Each row of a before or after table is a point. The points were changed in one or more steps. Then noise was added and the rows were shuffled. The steps act on columns, c1 being the first. Name the steps. A step turns or swaps two columns, mirrors them in a line or flattens them onto one, adds a multiple of one to another, or multiplies or shifts one. Angles are multiples of 10 degrees, from the lower column toward the higher: turns from -170 to 170, lines from 10 to 170 but not 90. Use the fewest steps. Two steps may share a column if one is a turn and the other turns, adds or multiplies; they go together, in the order done. Otherwise the lowest column goes first.

Before (10 x 3):
[[ -2 -16  14]
 [ 18  23 -58]
 [  6  27  -6]
 [-22 -12  20]
 [-64  85  -5]
 [ -8  19  13]
 [ -2 -19  31]
 [ -7  11  45]
 [-19  18 -61]
 [-33 -21  -4]]
After, 10 rows:
[[ 39  -2 -23]
 [ 41   4 -31]
 [ 58 -18  59]
 [  6 -12  -8]
 [ 31  23   0]
 [ 48  21  23]
 [ 21 -24  58]
 [ 17   5 -23]
 [ 32  42 -30]
 [-21  58  60]]
Steps: shift c1 by 40; mirror c2 and c3 in the line at 20 degrees

Before, 12 rows:
[[-37   1 -19  17   8 -38]
 [-27  16  21 -43 -40  12]
 [ 12  14  29 -46  -3  34]
 [ -4  38   1  35   4   4]
 [  3  -2  22   1 -22 -74]
 [-30 -60  -8   5 -30 -32]
 [ -5 -56 -36  38 -15 -47]
 [-41  -1   5 -41   1  20]
 [ 40  66 -32   3 -27   0]
 [-20 -36  37  15 -23 -42]
 [ 46  82  17  -5   0 -26]
 [-41   8  38 -40 -29  45]]
After:
[[-24 -65  17   7 -44 -13]
 [-16 -43  66  24 -31  -8]
 [-50   3  35 -26 -29   2]
 [  2 -63  -1  40 -12  -4]
 [-49  13  70 -24 -55  -2]
 [-34   0  13  22  -8  -5]
 [-39  17  48 -24 -59   3]
 [ 45  75  49 -17  21  17]
 [  7 -14  50  -1 -20   4]
 [ 40  61   2  -9 -10   9]
 [ 10  37  31  31   9   3]
 [ -3  18  61 -46  -3   3]]
Steps: turn c1 and c4 by -20 degrees; add 0.5 times c1 to c5; flatten c2 and c6 onto the line at 10 degrees; shift c3 by 30

Before, 14 rows:
[[-41   3  -3  -8  16 -39 -51  55]
 [ -1 -12 -27 -67  -4 -33  51  -3]
 [  1 -20  47 -10   8   8  28 -39]
 [ 30 -29  11 -30 -31 -31  53 -24]
 [-43 -30  -5   6  52 -40 -21  36]
 [ -4 -14  88 -36  20  12  14  16]
 [ -9 -46   9 -18  29   3 -31  37]
 [-27 -14 -17   1  20  -6 -28  25]
 [ 12 -34  45 -24 -13  11  11   9]
 [ -2  -5 -34 -15  44 -38 -44  12]
 [-10 -37   0   5  43 -35 -20  50]
 [-10 -13 -26 -34 -12   1  59 -10]
 [ 36   3  63  -7   5  24  50  15]
 [ 27 -24  55 -28  30  24  18  -3]]
After (14 x 8):
[[  1 -20  46   3  13  -8 -26 -36]
 [-12 -13  39 -22  28   9  50 -21]
 [-41   3 -51  11  14 -37 -10  61]
 [ -4 -16  57   7  40 -19 -68  19]
 [-42 -30 -27  50  14 -37   5  61]
 [-12 -38 -23  42   9 -33   2  70]
 [ 12 -33  33 -20  16  -6 -35  -2]
 [ 31 -29  46 -39  17 -32  26 -44]
 [ -2  -4 -61  36  28 -22  19  30]
 [-10 -47 -22  21  26   0 -23  50]
 [ 35   3  76   2   9  -3 -33  18]
 [-28 -15 -32  21   5  -1   1  34]
 [  0 -14  27 -27  60 -23  57 -15]
 [ 25 -25  45  19  37   5 -44   6]]
Steps: turn c3 and c6 by -20 degrees; turn c3 and c7 by -60 degrees; turn c4 and c5 by -70 degrees; add 0.5 times c4 to c8

Before:
[[ 27 -29  17  -7 -55  29 -14 -45 -21 -58   0]
 [ 42 -80  31  20 -36  11 -31 -23   8 -26  15]
 [-22 -18  48 -34  -7  31  -2  16 -19  26  18]
 [  7 -47  10   3 -44   8   6 -50   9  -1 -32]
 [-41  32 -21  41  22  20 -26 -10  13   5  -2]
 [-54  14 -38  42  20  14  35   8 -26  21  32]
 [-75  12 -67  18  12 -23 -10  23  -8 -12  -5]
 [-33  41 -29  31  49 -39  16  12 -20   1  -6]
 [ -9 -60  43   3  -9  15   2 -55  32 -57  13]
 [ 12 -47  12 -44  17  35 -15 -41 -16  17  31]]
After (10 x 11):
[[ 26 -39  29 -10  31 -24  16   1   7 -16  35]
 [-24  23 -30   1 -19 -77  29 -14 -23   1 -36]
 [ 38 -62  21   8   3  11 -44 -15  31 -22  24]
 [  4 -26 -15  39  28   7 -53   4  27  33 -10]
 [ 20  52  -9   1 -10 -40 -13 -29 -21 -20 -15]
 [ 13  39   1  14   1 -55   6  37 -55 -25   4]
 [ 17 -35  24  47 -38  -9 -52   2  56  46  20]
 [ 14 -38  22  74   2  43 -24 -29  32  48  25]
 [-40  53 -11  -8 -28 -36  13  17 -53 -39 -19]
 [ 26 -21   6  23  -8  22 -46 -15   0  78  10]]
Steps: swap c1 and c6; turn c2 and c4 by -50 degrees; add -0.7 times c2 to c9; flatten c3 and c11 onto the line at 50 degrees; turn c5 and c10 by -130 degrees; swap c7 and c8

Before:
[[  2  34  21   1 -14 -19 -23 -63 -18  65  -8  40]
 [-45  16  49 -19 -11  21  18  -1 -38 -37 -42  37]
 [-52   2  -4  -3  16  13 -28 -23 -35 -23 -26  45]
 [-40  40  10 -21 -25  -3 -27   4 -13 -29 -30  28]
 [  7  -1  14  21  13  22 -21 -71  61 -14   7  39]
 [-74  28  10 -14  21 -21   1 -11 -20 -40 -17  39]
 [ -3 -15  11 -24  -7  -3 -13 -49  17 -12  16  36]
 [ -9  24  13 -30  76   1 -24 -47 -19 -32 -25 -56]
 [  8  16  20  -1 -13 -19  12  14 -26  62 -19  27]
 [  5  29 -12  -5  39  17  14 -21 -34 -29  53  43]
 [-53  35  -6 -20 -25   8 -14   6  18  49  66 -67]
 [-19  -5  -1  17 -28   6  36 -21  -9 -49 -16  -6]
 [ 12  -1  85  18  -7 -17 -23  -6 -32 -21 -24  22]]
After, 13 rows:
[[ -5 -51   8   5  -7   0  15 -11 -15  12  20  46]
 [  2   2  -6   4  -5  12  50  41  14  38 -14  36]
 [ -4  -3  83   4  -7  29  31  -3  23  13 -16  27]
 [ 22   6 -24  -8  57 -13  48  31 -14 -10  84 -89]
 [-19 -73  18  -4 -17 -42  18   0 -53  -1   3  49]
 [ 38 -25 -12  -1 -24  -4  -8  -2   8  54   3 -10]
 [ 11 -30 -21   0 -27   2  51   6  34   5 -40  59]
 [  5  12  18   0  57  29  -6  16  22 -29 -11  37]
 [ 51 -14 -14   0 -49  27  54  29   4   7 -27  52]
 [ -8 -47  12   2 -75  -1  24  28  20 -38 -77 -71]
 [-16 -63  23   1  62  28  19  33  11 -31   2  49]
 [  5 -21  -8  -1 -50  -4 -14  27  36  -9  21  54]
 [ 57   3  30  -4 -23 -10  33  13  44  31 -38  48]]
Steps: turn c1 and c3 by 20 degrees; turn c1 and c7 by -130 degrees; swap c2 and c8; multiply c4 by 0; add -0.7 times c5 to c11; turn c5 and c10 by -130 degrees; turn c6 and c9 by 160 degrees; multiply c12 by 1.3

Before, 9 rows:
[[-48   1 -27 -41  24  18 -15 -37 -71  25 -47   3  11   2  22   9 -43 -16]
 [-12   5 -39 -75  38  17  30 -50 -56  25 -52  22  23  25  11  22  -4 -35]
 [ 16  45 -55 -45  55  36  16  29   6   1  -8  -2 -19 -11  20   2  12 -23]
 [-17  39  23 -16 -19   7 -11  14  -8  -6 -16  22  43  30  26 -21  79  12]
 [-37  24  41  13 -58 -14  15 -12  -5  28 -24  58  -4   3  39 -14  44   1]
 [ 13  28 -42 -40  61   5  36  39  26  45 -22  -2  32 -47  16 -21  -9 -22]
 [ 24  32  33 -24 -27 -41   6 -20  -9   1 -16  -2  20  -9  71 -28  73  -4]
 [  3  40  23  30 -34 -31  -9   6 -27  -4 -16  41  32 -13  27  10  72 -14]
 [ 10  46   6  30 -35 -18 -10 -22  10  38  -6  11  24  15  27 -10  50   0]]
After, 9 rows:
[[ 30  44   7   9   5   0  -8  42   0  -9  -7 -40  21  15  39 -12  53   0]
 [-23  38  23   6  18  -4  -8  11  -1  25 -19  -6  37  33  35 -24  83  15]
 [-34  47 -54 -35  95  -1  12 -35 -25  -1  -7   1 -24 -11  28   3  12 -22]
 [-27  29 -42 -30 102  -3  38   2 -39 -23 -20 -37  30 -48  23 -22 -10 -25]
 [-71   2 -37 -27  76  -1  28  33  73   8 -52 -34  20  25  16  21  -8 -36]
 [-10  32  34 -32  12   1   5  30  17  -6 -19  -1  25  -9  90 -29  75  -5]
 [ 28  44  26  11   3  -2 -10   0  16  36 -15 -17  32 -16  33  12  72 -16]
 [-55  -2 -29  19  63  -4 -13   5  80 -13 -47 -24  10   1  32  10 -45 -17]
 [-10  24  42  40 -17  -1  16   6  13  36 -25 -55  -6   6  54 -17  45  -4]]
Steps: turn c1 and c4 by -60 degrees; shift c5 by 40; multiply c6 by 0; turn c8 and c9 by -150 degrees; add 0.7 times c13 to c8; turn c10 and c12 by -120 degrees; multiply c15 by 1.3

Before (12 x 20):
[[ -23  -27   16  -24    4  -17   49  -19    6   -3  -49   16   13  -24
    31  -18  -20   18   91   -1]
 [ -11    9   -5  -14   17    4  -11    0   -4 -120   11   -7    3   41
    -9  -13  -13  -25   -8  -38]
 [  32  -27    6   12  -23  -12   29  -32    4  -18   80  -33   14   30
    48  -27  -13   26  -28  -54]
 [  -9   -3   17   21  -31  -31   -1  -10   -9   12  -54   55   17  -19
    20  -40   -5   16  -15    9]
 [  34  -12  -21  -13   16  -14   -6  -34   14   19   50   62   17   26
    -8  -30  -22  -27   23    5]
 [  24  -27   14   14   16  -22   20   -2   20    7  -42   32    4    9
   -26  -27   -8   29  -27   13]
 [  18    6   -3   12  -40   -3   34  -26   -8   36   63   53  -51   21
   -22  -37   15  -37  -30   -3]
 [  28   10    9  -30  -14  -25    3   -9  -16   35   80   22   15   40
   -21  -19   -3   25   -5  -25]
 [ -63  -34  -41  -28   10    3   48  -22  -16   -2   13   46    1   42
    45  -32  -20   23   17  -30]
 [  13   -7   13   75   17  -88   -2  -25   -4  -42  -24  -51   19   44
    32  -30   -9   17  -27   -4]
 [ -58  -18  -15  -16  -24   -2  -11   -7    0   28   71   50  -72   14
    37  -41  -11  -18  -27   15]
 [  14  -12   16   -9   11   -2   43   -7    2    3   69   64  -20    9
     5  -38   73   24  -22  -30]]
After, 12 rows:
[[  1   5  20  -8 -22 -19   8 -14 -29 -45  81  26  22  37 -22 -25  -7  35
   -8 -22]
 [ -3 -26   8  22  24   1  -1  -7  42  -5 -36  32  -3  11 -29 -24 -23  27
  -24  15]
 [ -3 -20  10   9 -40  23   6 -28  34   4  77 -35   7  27  46 -22 -32  36
  -30 -53]
 [ -6  -2  12  43 -51  -2  -2 -14 -10 -16 -54  54  18 -22  21 -37  -7  -5
   -6   6]
 [  0 -11   9  99  33  72  -4 -22   5  -5 -23 -51  20  48  33 -24  -2  16
  -35  -6]
 [-45 -35 -46 -31  14   8  -4 -23  25 -11  14  53   5  42  46 -35 -55 -50
   22 -27]
 [ 13   6  -8 -37  22 107 -12   8 -11  22  17 -10   0  42  -8 -15   1 -13
   -3 -48]
 [-20 -10 -20  -3 -39 -24 -18 -10  16 -13  84  46 -77  15  33 -54   8 -57
  -35  18]
 [ 37   6   2  24 -57 -31  27 -28 -14  -4  62  54 -54  20 -19 -37 -27   4
  -32   0]
 [ 33 -11 -19   2  19  -7 -22 -35  30 -32  47  66  14  23  -7 -26  -2  29
   28   5]
 [-17 -29  18 -12  12   6  11 -19  30 -22 -50  18   9 -22  28 -23 -49 -17
   95   3]
 [-10 -13  14  -2  18  -6  87  -4  18  -8  66  61 -13  11  10 -40   3  27
  -23 -25]]
Steps: multiply c18 by 0.7; turn c1 and c18 by 60 degrees; add -1 times c2 to c9; turn c6 and c10 by 110 degrees; turn c4 and c10 by 40 degrees; multiply c5 by 1.6; turn c7 and c17 by -60 degrees
